Every row gives one point. A path goes straight from each point to the next, and from the last back to the first. The post is the endless flat space through its rows: a point in 2 columns, a line in 3, a plane in 4, and so on, so that a path can go around it. How many times does the path go around the post? Going back the other way cancels.
(in the rows, 128 means zero)

Post (1 x 2):
[[149 116]]
Path (17 x 2):
[[196 164]
 [192  94]
 [149  94]
 [104 121]
 [109 181]
 [184 167]
 [202  73]
 [172  52]
 [182 115]
 [153 139]
 [100 161]
 [107  62]
 [156  58]
 [196 115]
 [157 141]
 [ 89 137]
 [121 155]]
Times around: 0

Post (5 x 6):
[[100 116 121 190  90  66]
 [113  86 146 153  69  31]
 [176 130  72  84 112 241]
 [113 109 153 151  72 145]
 [137 150 129 114 126 152]]
Path (17 x 6):
[[225 109  89 110 140 135]
 [112 101 128 127 144 214]
 [ 97 134  59 166 116 113]
 [ 96 165  68 138  91  58]
 [134 118 129 136  69 135]
 [196 120  92 178 103 173]
 [144 118 121 154 150 150]
 [ 94 165  90 126 170 130]
 [145  78 112  65  48 186]
 [ 94  98 132 139  55 148]
 [127  63 103 129 140 131]
 [154  64 156 169  93  83]
 [178 225 104 152 151 118]
 [151 202 126 101 103 211]
 [ 61 126  91 127  71 146]
 [105  71 113 139  78  92]
 [168  10  70 204  89  97]]
Times around: 0

Post (11 x 12):
[[ 88 121 159 110  44 128  93 123 146 145 170 147]
 [136 139 102  83 139 131 120 104 145 141 124  96]
 [101 102 109 128 110 139 162 193 119 122 100 117]
 [107 105 115 128 101 142 103 170  72 133  77 114]
 [150  93 109 133  98 154 149 184 110 116   7 153]
 [115 102 106 155  96  96 119 136 141 152 122 108]
 [120 108  74 134  89 129 131 154 100 100 103 145]
 [ 86 130 168 116 128 150 109  77 108 188 172 179]
 [ 95 142 155 131  88 118 136  86 134 124 154 105]
 [122 117 115  81 133  71 130 126 122 120 117 122]
 [104 153 175 137 116 121  89 123 152 132 181 135]]
Path (15 x 12):
[[116  92 106 139 106 132  97 105 135 121 124 133]
 [ 72 106 140 142  87 153 128 158  96 131 168 116]
 [148 131 142  84  92 142 128 167  95 104 112 136]
 [112  99 112 141 105 126 120 103 113 158 129 126]
 [108 109 126 123  98 154 124 170 162 111  80 104]
 [ 92 153 124 118 129 148 130 151 150 134 117 112]
 [117 152 150 142  57 121 114 104 117 171 106 143]
 [136 126 118 118  97 128 108 159  81 150 146 139]
 [132  93 136 140 101 136 121 135 135 148 106 165]
 [101 102 129 109 123 129 118 100 113 153 134 149]
 [ 93 102  89  89 136 107 121 126 119 142  90 169]
 [106 153 134 149 118 157 133 159 116 109 115 160]
 [118 138 158 104  67 156 109 114 119 157 131 118]
 [130  83 119 136  66 117 118 150 110 149 117 115]
 [111  97 153 148 118 176 150  67 168 158 149 164]]
Times around: 2

Post (17 x 18):
[[144 127 153 153 131 132 144 124 117 196 134 139 148 171 135 132 127 111]
 [122 148 106 151 125  48 163 152 167 140 153 132 170 129 114 121  86 136]
 [130 126 155 105 133 150 127  84 196 142 116 135 180 108 122 122 101 168]
 [120 154 140 124 156 121 124 144 151  68  93 110 111 173 157 123 157 135]
 [102 129 153 105 123 117 110 147  47  91 163 106 134 109 111 104 140  96]
 [157 106  94 102 182 147 142 105 156 126  70 123  93 182 102 132 154 116]
 [107 146 130 103 122  94 114 117  96 117 132  60 107 149 122 127 114 118]
 [144 135 120 133  94 120 101 138 139 165 149 138 162 143 123 107 190 115]
 [143 108 153 118  33 131 121  53  72 120 205 123 124 142  82  78 133 177]
 [ 68 147 114 146 108 121  94 131  58 128 122 130 157  83 105 130  31 116]
 [128 152 114 158 176  93 135 106 115 163 111 126 102 117 115 158  86 153]
 [161 133 114 107 158 146 104 148 168 145 122 126 138 135 128  77 116 156]
 [162 151 113  81 120 137 124 142 147 160 149 161 132 169 137 136 150 159]
 [126 121 151 128 137 153 157 187 137 162  84 113 131 135  77 146 135 189]
 [107 146 126 136  99 153 135 163 151 143 182 105 143  99  98 127  99 130]
 [116 102 106 139 100  99 139 154  98 157 124 130 137  84 148 122  99  88]
 [109 144 112 163 126 127 182 143  78 125 135  96 224 142 190 133 173 113]]
Path (28 x 18):
[[132 118 119  94 111  99 120 124 126 170 117  59 150 108  87 139  90 129]
 [149 113 105 149 160 141 151 149 126 143 141  74 157 151 140 108 118 142]
 [121 128  99 113  93 141  90 132 116  95 142 109 129 167 118  80  93 129]
 [143 114 105 163 104 127 135 130 120  92 151 151 145 119 127 122 113 103]
 [146 172 140 116 113 111 110 139 122 176 130 114 158 105 152 118  73 133]
 [132 166  88  98 182 108 100 143  88 140 141  81 142 119 121 100 142 105]
 [ 93 146 101 161  82 144 145 126 184 166 127 130 166 128  77 110 144 146]
 [110 143 102 145  96 118  82 164 112 173 178 119 135 150 109  82 109 170]
 [126 133 117 103 163 160 104 129 145  89 143 130 119 141  96 132 147 119]
 [118 121 132 130 130 106 123 120 104 114  88  84 172 130 109 119  92 159]
 [109 151 135  97 133 124 130 103 123  92 128 112 214 114 123 143  72 107]
 [126 122 117 123 123 136 140 111 144 133 135 135 136 115 112 153  84 138]
 [123 113 128 129 114 123 145 140 129 119 143 154 177 133 153 104 130 165]
 [130 147 117  89 135 123 129 170 155 185 134 108 145 172  75 126 113 163]
 [117 165 132  97 139  96 159 118 185 171 164 130 164 113 125 129 171  76]
 [125 146 139 130 104 101 133 112 162 138 108 110 160 144 133 135 155 115]
 [149 179 132 153  95 113 119 147 157 146 167 113 113 130  91 150 111 157]
 [121 113 162 150 137 120 121 155 196 128 117 133 137 129  95 157 124 136]
 [114 114 106  66 149 141 128 134 134 122 151 158 129 127 104 163 119 125]
 [101 102 134  90 135 139 124 163 133 177 124  93 129 103 137  95  97 102]
 [114 156 124 135 147 138 101 136 124 158 122 144 116 107  80  94 141 124]
 [126 130 138 154 111 162 121 103  89 121 101 122 122  99 127 111 133 141]
 [ 99 122 164 115 146 141 139 136 131 121   7  83 158 139 100 159  99 187]
 [144 104 123 139 147 123 200 154 130  80 125  99 145 174 124 170 148 174]
 [127  94 137 106 114 119 142 150 159 123 133 128 143 138  95 101 125 188]
 [ 74 175 151 126 111 106 113 126 136 103 154 143 142 154 126 116 145 146]
 [130 139 125  83 186 117 152 114 145 131  98 110 133 143 138 104 142  80]
 [106 138 122 118  83 121 157 102 145 146  84  85 205 114 140 172 161 114]]
Times around: 2

Post (17 x 18):
[[ 86 141 127 159 101 114 158 101 125 159 184 155 106 163 118 143 149 114]
 [130 128 138 118 161 110 105 171 133 126 120 131 159  91 129 178  55 122]
 [121 159 137 156 113 113  85  77 151 149 112  98 141 121 112 135 118 111]
 [132 114 126 105  78 146  88  99 112 164 162 136  86 201  98 153 149 113]
 [154 121 143 146 142 143  91 146 184  58 208 135 107 186 106 140 155 113]
 [106 130 144 113  84 111 117 136 134 136  80  88 221 120 124 189 139 132]
 [161  84 135 190 149 109 176  76 100 158 143 131  55 185 217 137 151 150]
 [108 133 119 145  97  26  94  85 129 181  84 163 123 176 139 165 128 152]
 [161 164 113 171 128 203 122 182 176 110 146 142 119 153  78  97 184 121]
 [149 152 115 116 102 132 137 106 131  62  84 142 136  81 148  48 115  73]
 [113 139 147 155 100 166 107 118 128  94 115 135 170 112 114  94 115 144]
 [136 177  75 119 125 152  92 135 198  72 143 153 167 178 117  86  49  95]
 [125 126  87 203  92 141 140 102 129 165 166 169 120 105 192 197 129 116]
 [118 129  95 148  81 116 123 199 112  85 145  75  78  85 139  63  94  98]
 [140 105 104 130 124 132 138 101 133 138 166 134 128 125  86 106 170 143]
 [139 129 131 143  86 125 106 103 104 132 153 139 168 145 135  82 129  73]
 [122 103 116 150 117 132 116 112 156 113 133 149 143 141  81 133  78  75]]
Path (33 x 18):
[[130 143 103 128  44 178  66  87 141 127 143 108  67 148 109 202 140 141]
 [116 162  89 129  91  63 103 158 159 100 179 219  80 113 116 138  79 113]
 [115  96 171 119  79  99 111 144 132  94 209 165  45 161  98 160 210  88]
 [ 78  95  87 138  96 147 107 167 136  86 119 138 148  69  96  69  79  98]
 [109 139 100 204 127 144 129 122 138 129 110 129 147 101 186 174  43  40]
 [158 173  82 148 116  94  63  77 172  73 109 175 108 184 128 136 163 132]
 [155 114 108  91  43 130 115 157  54 166 113 104 115 196 126  68 108  78]
 [111 149  80 207 102 139 188 117 128 114 165 136 132  66 178  48  86 111]
 [120 115 122 116 140 124 141 108 138 176 117 152 122 171 136 103  84 119]
 [160 129 126  73 109 152   7 156 148 129  82 167 184 146  52 127 140 138]
 [108 140  97 147 104 144 107 123 110 143 129 121 115 133 132 150 119 115]
 [122 223 126 162 156  74  82 158 195  14 190 155 126 143 152 148  61  49]
 [166 169 125 162 146 139 100 199 146 115  77 167 157 126 144 141  34 138]
 [112  65 121 142  93 133 168 126 121 134 156 184 171 119  69 102 126 122]
 [113 127 142  96  82 123 122 180 118 141 141 144  87 158 145 140 167 142]
 [ 89 109  41 191  96 124 140 113 133 174 182 126 110 195 181 118 140 109]
 [ 95 135 113 148 107 160 118 149 134 106 153  95 107 146 115 144  81 102]
 [148 151  78 151  95 144 165  83  83 146 175 128 156 114 166  98  94 116]
 [156 168  95 162 146  82 128  91 167 103 131 171 123 116 116  48  54 164]
 [ 71 123 126 193  88  76 140 128 177 124 217 146  47 173 172 105 107 145]
 [ 40 109 119  85  84 145 180 136 101 146 155 146 123 152 163 137 119 154]
 [116  92 116 165 117 168 194 111  77 180 129  96 167 127 182 175 177  75]
 [130 140 124 129 125 133 107 130 124 118 143 126 175 142 102 181 158 107]
 [ 74 175 125 140 102 111  88 118 135 146  87 150 177 152  98 140 125 126]
 [104 136  68 158 102 128 163 135 156 126 146  95 135 159 108 167 156 139]
 [183 112 137 163  61 134  70 194 122 115 141 111  82 154 126 194 170 148]
 [187 122 134 190 163 143 109 138 194 121  95 119 126 183 155 137  96 146]
 [110  72 187 104 100 135 123 166 126 118  76 151 176 109  99 108 107 101]
 [ 71 117  79 113 133 139 152 119 167 188 134 183  23 171 109 213 106 111]
 [ 79 128 150 191 110 166 140 123 114 125 168  79 175 141 111 125 135  99]
 [115 152 117 160  91 188  96 154 145 134 133  73 106 135  93 191  93 127]
 [171 120  89 158 140 115 132  86 171  95 235 136  79 160 107  86  85 105]
 [143 118 116 159  59 128 124 144 113 119 169 181 135 144 154 153 158 185]]
Times around: 5

Post (17 x 18):
[[161 152 137 123 131 114  93 130 162  91 120 136  95 122 181 110 106 108]
 [117 179 105 128 157 103 140 166 100 133  41  84 121 113  96 142 104 170]
 [122 105 103 172 154 110  84 110 128 120  49  90 108 101 123 110  83 128]
 [156 113  76 147 135 145 134 157 135 107 210 170 159 140 112 111 177 123]
 [149  96 161 118 121  89 113 133  67 121 117 113 111 107 113 123  86 119]
 [125 116 136 153 145 104 108 118  80 109  84 169 116 116 153 149  63 196]
 [ 80 154  92 130 143 169 117 105  86 140  14 129  92  95 138 153  63 145]
 [106 128 138 172  68 126 106 154 157 101 142 137 141  81 125  97  70 118]
 [123 160 104 181 206 150 152 156 151 153 149  84 111 177 197 115 139  98]
 [145 182  98 200 158 112 186 159 132 125 111  97  90 188 142 134 131  78]
 [118 128 144 165 106 124 144  75 143  79 205 171 164 114 107 138 165 129]
 [ 94 113 133 119 155 129 135 131 141 176  54 140 105 139  88 127  87 174]
 [111 125 112 123 113 104 122  96 133  79 178 184 209 176 126 118 138 109]
 [139 114 156 152  66 160 131 128 140  82 162 120 192 156 132 139 154 141]
 [168 108 156 123  87 141 173 110 159  78 176 130 172 105 159 116 104  98]
 [167 158 107 155 137 164 130 112 131 123 207 146 187 182  73 130 121 138]
 [132 130 124 133 153 105  82 142 142 165  57 139 123  94 126 180  89 109]]
Path (22 x 18):
[[139 121  58  95 109 108 156 160  80  65 106 144 113 112 207 146 113 112]
 [103 104 172  93 115 191 184 176 181 137 116 107 137 143 111 117  75 123]
 [173 108 127 196 143 105  97 105  83  81 137 182 131  94 133 151 105 139]
 [151 180  67 160 140 116 128 175 201  67 149 154 119  89 106  84 115  81]
 [177  95 132 160 157 137 150 108 160  96 166  77 166 146 191 161 141  93]
 [147 142 105 200 186 198 113 109 151 127 168 106 116 172 182 144 122 124]
 [135  56 129 176 147 161 133 193  86 135 151 149  14  58  96  87  51 147]
 [148 169 147  49 113 128 129 105  82 122 115 166 179 110  62 151  92 157]
 [203 147 102 132 157 101 105 127 160 158 168 156 147 145  74 106 101 124]
 [106 126 103 169 100 112 113 127 130 124  94  83 119  95 106 152 136 130]
 [142  70 118  93 116 158 146 115 139  94 156 135 199 103 143 167 165 112]
 [ 88 104 166 157  62 143  94 131 119  81  32 102 193 162 108 167  89 160]
 [115 213  73 225 107 113 118 199 132  82  48 108  19  50 161 175  56 109]
 [159 186  64 110 125 171 149  57 174 145 120 175  86 138 119 160  83 108]
 [132 169 130 182  21 189 160 123  61  84  78  32 139 159 197 121  93 125]
 [162 136  75 111 133 185 167 170 185 164 129 139 139 140 204 161 111 102]
 [181 161  81 100 171 160 149  91 136  71 161 121 123 128 172 154 129  81]
 [146 133 176  93  93  54 146  97  27  64  90 136 140  66 118 200 129  69]
 [207  85 120 131 202 145  80 128 159 119 155 125 106  83 119 135 137  93]
 [130  84  98 161 177  62 134 132  41  24 171 125  81 115 203 122 165 133]
 [ 93 143  56 181 114 141   7 144 203 151  76 146 140 118 121 150 107 113]
 [106 110  79 127 108 134 138  94 148 145 126 135 177 109 130 101 100 109]]
Times around: 1

Post (17 x 18):
[[104 151 103 104 142 162 142 115 125 115 157 147 138 101 122 157 173 102]
 [126 113 150 146  88 100 119 138  73 119 152 123 119 151 126  94  99 166]
 [ 84 155  88 117 102 153 128 118 165 176 149 135 110  68  95 143 123 101]
 [165 121 167 120 146 143 114 143 109 148 167  81 127 115 161 130 111 185]
 [112 102 160 117 169 173 130 128  95 104  50 129 123 141  73 123 127 169]
 [156 121 120  93 129 143  84  86 132 118 146  53 166 156 146 143 123 101]
 [117 138  99 101 132 124 175 121 106 154 168 134 107  93  90 110  68 134]
 [118 131 115 175 119 126  89  93 115 127 148 153 134 155 104 158 134 146]
 [152 111 137 133  78  96  82  91  89 148 155 177 170 198 136 104 102 133]
 [117 143 188 141 189 183 125 111 119  91 101 167 106  94 119  82 137 123]
 [107 141 189 144 171 183 109 122 136 130 122 124 128 181  89 150 152 134]
 [223 132 139 152 130 107 189 145  83 153 154 115  87 117 133 107  83  99]
 [141 116 102 150 101  85 105 145  70 144 156 151 112 143 150 138  84  86]
 [142 156 107 112 131 194 122 168 150 153 205  97  83  87 128 125 125 174]
 [188 159 145 140 115  82  78 128 126 149 155 127 119 164 125 140 110 139]
 [145 100 168 139 124 150 124 168 132  84 147  95 159 125 160 133  76 144]
 [ 99 167 137 124 144 176 129  79 113  84  92 150 164 139 138 124 138 145]]
Path (30 x 18):
[[138 147 111 101 144 147  68 150 174 108 125 149 148 142 113 120 107 154]
 [ 80 147 120 126 137 105 144 118 100 119 101 130 138 205  95 156 121 117]
 [116 142 146 132 158 190 163 107 182 157 152 169 101 141  75 151  99  86]
 [178  97 179 166  98  93  90 105  88 158 160 176 100 112 131  85  99 127]
 [ 69 109 156 114 140 185  76 107 167 181 159  94 177 141  91 181 103 186]
 [109  99 162 137 150 153 116 153  70 124 147  35  91 135 116  72 101  40]
 [145 145 117 107  88 200 149 172 150 128 145 103 104  89 109  81 159 160]
 [ 60 103 146 124 163 223 101 117 166 140 119  62 124  90 133 122 188 143]
 [ 96 104 125 136 132 120 152 108 124 144 182 114 100  81 109 132 122 113]
 [211 124 159 143 152  83 133 159 135 106  96  83  90 146  72 171  97  84]
 [214 147 136 135 109 118 112 155 130 149 199 125 117 164 142 157  71 104]
 [155 121 211  91 203 206 123 121  79  90  93  85 137 115 159 107 148  87]
 [106 151 141 130 136 126 121  75  96 124 134 159 152  96 136 100 146 122]
 [151  99 200 146 163 112  90 172 136 113 123  75 103 184  79 110 140 174]
 [129 138 133 151 134 126 131 137 135 120 144 145 110 142 106 123  91 146]
 [151 105 155 155 118 144 110  74 145  94 135  90 164 109 167 149  84 112]
 [173 112  89  88  73 165 116 115 107 159 138 112 135 122 156 109  60  58]
 [174 191  82 162  87  61  88  70  72 146 216 102 113  95 209 120 124 102]
 [140 113 118 116 166 119 125 114  96 153 164  70 111  59 156 131 120  98]
 [109 116 132 136 143 114 121 156  73  94  97 167 146 108 160 120  68 131]
 [109 133 147  82 145 195 126 112 142 122 170  81 142 110 128  81 165 177]
 [161  67 123 176 181 157  99 135  95  98 114 156 106  83 177 118 109 125]
 [177 135 139 134 107 109 169 122  81 142 126 179  85 119 120  76 117 117]
 [141 109 191 173 125 119 167 101 118 112 131  96 134 123 114 132  65   7]
 [162 167 198 104 140 136 134 211 114 139 189  62  92 114  97 131 128 169]
 [115 141 138 155 125 130 108 131 131 146 205 119 139 113  85 169 120 198]
 [184 154 162 138  96  93 125 121 118 128 116  21 140 118 160 181 104 146]
 [107 130 144 133 131  88 116 118 120 111 139 117 101 136  92 134  64  33]
 [156 155 163 130 140 194 116 155 150 108 127 111 145  93 160 169  98  75]
 [131 123 185 153 208 130 133 123  80 134 127 146 105 163  71 130 123  39]]
Times around: 4
